Each point is reached from the start by the listed moves, each made 0, 1 or 2 times, or once backwards (-1), plus a little noise. Say if it took an odd or an even number of moves. Then give how often each move was made.
In the rows, zero is written as 128.

Moves:
(1): [147 119 117]
(2): [155 153 133]
(3): [147 123 153]
Start: [127 116 132]
Points:
[126 113  97] -> even (1, 0, -1)
[199 162 168] -> odd (0, 2, 1)
[236 146 181] -> odd (1, 2, 2)

Moves:
(1): [138 148 127 124 143 101 138 134 112 136 125 121 124]
(2): [137 142 131 134 106 137 127 112 144 128 114 120 133]
(3): [127 135 144 122 129 132 135 125 119 132 134 124 115]
(4): [137 138 137 147 136 113 124 128 123 125 109 145 146]
(5): [116 128 129 125 142 130 116 129 120 138 130 118 125]
(6): [134 128 126 145 128 132 127 132 145 124 124 115 115]
(7): [118 136 124 130 150 136 130 133 131 117 111 132 143]
(8): [146 139 124 123 130 122 119 147 113 132 106 138 135]
(9): [125 125 134 127 127 122 133 140 135 129 135 119 130]
(10): [128 129 126 127 132 126 141 131 128 140 132 137 129]
(11): [132 136 127 129 127 135 121 128 122 129 138 127 129]
Start: [122 123 136 125 131 139 123 122 125 127 152 126 135]
Points:
[126 152 126 149 185 149 104 130 100  81 120 167 180] -> odd (0, -1, 0, 1, -1, 0, 2, 0, -1, -1, 2)
[164 151 149 140  51 180 100 123 168 105 134 109 164] -> even (-1, 2, 0, 0, -1, 0, 0, 1, 2, -1, 2)
[142 129 165 206 112 168 105  85 168  84 133 136 129] -> odd (-1, 0, 1, 2, -1, 2, 0, -1, -1, -1, 1)
[158 191 147 141 249  32 139 221  62 124  49 164 206] -> even (2, -1, 0, 2, 0, 0, 2, 2, 2, 0, -1)
[156 146 137 192 100 134 132 116 209 124  91 106 153] -> odd (0, 2, -1, 1, 0, 2, 0, 0, 1, 1, -1)

Moves:
(1): [130 121 126 121 128 136 129 134 130 126 130 131 131 118 119 130 123 123
 137 136 132 120 130 130 118 133 130]
(2): [138 137 129 129 133 118 131 127 130 126 125 127 131 138 122 117 133 123
 136 115 128 126 130 130 119 136 132]
(3): [139 119 142 135 127 131 125 134 126 129 121 124 133 134 128 128 132 118
 120 129 118 135 129 120 113 128 126]
(4): [129 134 123 134 130 126 122 136 130 126 122 123 133 136 125 122 121 123
 136 127 130 128 120 124 121 123 127]
(5): [135 125 129 113 129 134 117 126 126 128 128 121 132 122 126 120 133 125
 120 120 135 129 123 132 117 120 138]
(6): [118 134 127 123 132 132 135 130 132 122 132 128 136 129 129 127 126 125
 122 128 128 128 129 130 129 131 124]
(7): [124 125 122 134 130 126 129 125 123 124 133 132 133 136 129 119 135 130
 120 122 134 121 141 129 138 122 121]
(8): [126 129 123 137 130 121 127 132 123 132 134 129 132 129 127 123 128 118
 118 118 125 115 122 125 135 132 131]
(9): [128 124 125 120 126 130 129 127 122 111 124 133 126 116 130 134 122 128
 129 125 131 127 135 131 133 136 132]
(10): [124 126 130 118 135 122 124 135 135 124 129 135 125 122 136 131 124 136
 137 130 134 129 128 128 132 126 129]
(11): [131 135 128 123 132 123 120 121 126 122 121 121 131 125 139 114 120 136
 131 124 115 125 130 127 131 120 125]
(12): [123 136 121 133 127 127 134 112 134 123 126 131 127 142 140 116 124 136
 112 131 136 126 121 118 140 132 126]
(13): [122 124 125 134 124 130 130 132 127 132 125 134 136 133 134 133 135 125
 138 125 129 121 129 129 123 127 133]
(14): [116 139 130 130 124 146 123 124 142 130 130 130 125 128 118 113 140 136
 120 134 131 131 128 126 148 139 120]
(15): [118 127 130 113 125 128 127 127 127 132 120 134 131 134 129 132 121 127
 128 131 134 130 128 134 139 125 126]
(16): [121 125 126 126 127 121 116 135 128 127 128 137 139 122 135 137 126 137
 126 144 127 139 126 146 124 113 132]
(17): [129 135 126 126 123 130 119 116 141 130 143 121 135 136 136 128 125 118
 135 133 132 125 138 123 126 139 130]
(18): [132 132 124 126 126 125 134 135 124 131 127 120 122 121 134 124 129 135
 128 136 129 134 120 125 133 130 120]
(19): [125 127 126 119 128 124 124 132 123 130 124 132 118 131 129 129 133 126
 136 138 122 130 123 129 127 124 128]
(20): [124 126 138 134 125 128 119 126 130 133 117 121 131 124 121 138 134 119
 133 133 125 135 115 136 117 129 122]
(21): [125 123 133 123 120 124 130 128 122 131 131 131 131 131 123 130 129 133
 135 127 128 131 126 119 129 130 128]
(22): [127 128 125 131 125 124 132 126 131 125 135 131 126 127 131 116 127 123
 130 126 134 128 136 126 134 128 136]
(23): [112 117 133 130 120 136 116 125 133 131 130 132 115 147 135 130 123 137
 124 126 132 131 149 128 126 133 117]
(24): [137 135 133 118 116 129 117 128 121 128 144 150 122 137 128 120 136 128
 134 129 133 127 109 137 126 114 129]
Start: [121 124 122 128 120 136 131 134 125 134 129 127 125 127 121 117 124 123
 127 125 139 123 132 131 135 120 135]
Points:
[127 136 120 134 153  96 141 148 121 118 190 181 116 139 123  57 142 130
  99  77 148  83 135 131 165 102 151] -> even (0, 1, 0, -1, 0, 1, 1, 2, -1, 2, 0, 0, -1, 0, -1, 0, -1, -1, 0, -1, 0, 1, 0, 1)
[ 51 140 123 110 106 136  82  82 168  84 133 213  99 175 155  44 108 182
  79 122 202 110 196 168 249 159  91] -> odd (1, 2, 0, -1, -1, -1, 2, 1, 2, 2, 1, 2, -1, 2, 2, 1, 0, 0, -1, 1, -1, 1, 2, 1)
[ 91 152 141 103 103 186  69 110 140 130 104 135 139 109 105 106 165 144
 130 118 154 137 115 195 164 102 103] -> even (-1, 0, -1, 0, 1, 0, 1, -1, 1, 0, 1, -1, 1, 2, 1, 0, 0, 0, -1, 2, -1, -1, 0, 1)

Moves:
(1): [122 130 124 134 125 125 133 111 131 134 124 116 125 125 132 148 137 121
 136 134 128 128 128 136 112]
(2): [134 134 132 128 126 120 135 115 129 138 130 129 134 136 134 125 143 136
 129 129 122 138 136 116 143]
(3): [117 129 122 134 126 126 127 121 130 137 130 141 134 127 128 121 124 145
 138 114 127 139 124 130 127]
(4): [118 146 132 120 139 118 121 145 125 133 119 116 125 119 138 116 117 145
 138 118 142 141 147 131 121]
(5): [118 135 135 127 117 118 137 151 142 156 127 117 129 105 137 122 134 142
 124 123 128 115 115 121 120]
(6): [109 134 130 127 132 128 129 126 127 144 122 133 130 120 128 130 125 126
 126 126 131 122 128 130 123]
(7): [124 130 128 123 118 129 125 131 131 115 139 128 118 121 132 120 134 127
 114 141 132 126 120 123 122]
(8): [126 126 127 131 133 127 139 129 130 136 130 119 127 125 131 119 123 136
 138 127 119 129 137 117 125]
(9): [108 128 122 126 122 124 119 134 146 133 128 104 128 122 110 133 134 126
 134 119 137 138 127 136 130]
(10): [132 130 131 147 120 140 128 122 123 128 138 127 129 145 129 125 136 119
 132 135 119 128 133 122 141]
(11): [154 123 122 134 135 155 132 118 122 118 122 140 134 130 120 120 141 130
 128 128 128 126 114 117 121]
(12): [134 128 133 135 131 144 129 129 128 113 144 124 129 144 133 120 132 142
 116 117 127 133 128 124 141]
(13): [132 130 129 128 128 125 129 132 118 137 135 127 124 130 125 128 131 130
 127 132 127 135 127 127 133]
(14): [129 136 131 126 149 115 118 141 128 121 133 141 127 135 124 128 116 129
 126 127 129 132 117 124 130]
(15): [131 130 127 133 131 131 117 122 134 124 131 130 134 143 115 128 116 123
 127 123 125 139 135 121 125]
(16): [121 140 126 108 129 129 127 122 132 113 116 117 126 134 123 131 110 142
 138 136 135 125 135 139 116]
(17): [133 128 130 132 132 130 128 121 141 125 125 122 124 129 123 119 122 134
 125 124 129 132 119 135 130]
(18): [116 145 110 149 125 107 125 119 119 139 147 124 128 128 121 143 125 123
 130 125 133 116 136 128 142]
(19): [121 129 131 136 127 125 121 126 126 134 125 130 121 123 126 135 123 126
 126 124 133 127 118 120 127]
(20): [132 135 126 125 133 131 119 124 122 122 115 133 124 140 130 130 125 129
 127 131 119 128 133 130 125]
(21): [129 130 142 121 122 125 135 139 138 114 131 126 122 115 129 132 130 135
 119 132 124 129 127 135 132]
(22): [122 130 122 135 120 123 143 129 136 130 131 121 127 137 118 123 123 127
 131 126 131 137 128 121 129]
(23): [126 139 126 113 118 129 129 116 118 132 124 125 130 129 121 117 134 121
 132 116 126 132 117 119 118]
(24): [130 136 122 132 129 128 130 130 131 140 130 128 118 127 133 130 123 125
 135 121 132 133 126 119 127]
Start: [110 139 142 127 127 132 127 118 146 122 136 119 129 125 129 115 112 135
 119 146 139 119 134 124 142]
Points:
[ 81 183 121 130  17 149 176  41 195 111 156  37 143 122  59 125 204 133
 140 203 113 116 135  84 131] -> even (1, 2, 0, -1, 1, 0, 2, 1, 2, 2, 2, -1, 0, -1, 1, 2, -1, 1, 0, 0, 2, 1, 1, -1)
[137 249 116 162 185 116  96 153 147 216 115 155 133 169  90  75  79 131
 123 122 148 133 114  47 142] -> odd (-1, 1, -1, 1, 2, 2, 0, -1, 0, 1, 2, -1, 1, 2, 2, 0, 1, 1, -1, 2, -1, 1, 0, 2)
[ 75 219 101 140 122 160  89  75  99  98 188 108  98 182 103 161  60 119
 127 165 145 111 211 143 148] -> odd (0, -1, 0, 0, -1, 2, 1, 0, 0, 1, 0, 1, 2, -1, 2, 2, -1, 2, -1, 1, 1, -1, 0, 2)
[ 64 208 181 104 154  91  67 190 146 219 136 116 129 132 137  46  87 177
 133  75 133 215 157  80 158] -> odd (-1, 1, 1, 2, 1, 1, 0, 0, 1, 1, -1, 0, 2, 1, 2, -1, 0, -1, 0, 1, 0, -1, 1, 1)
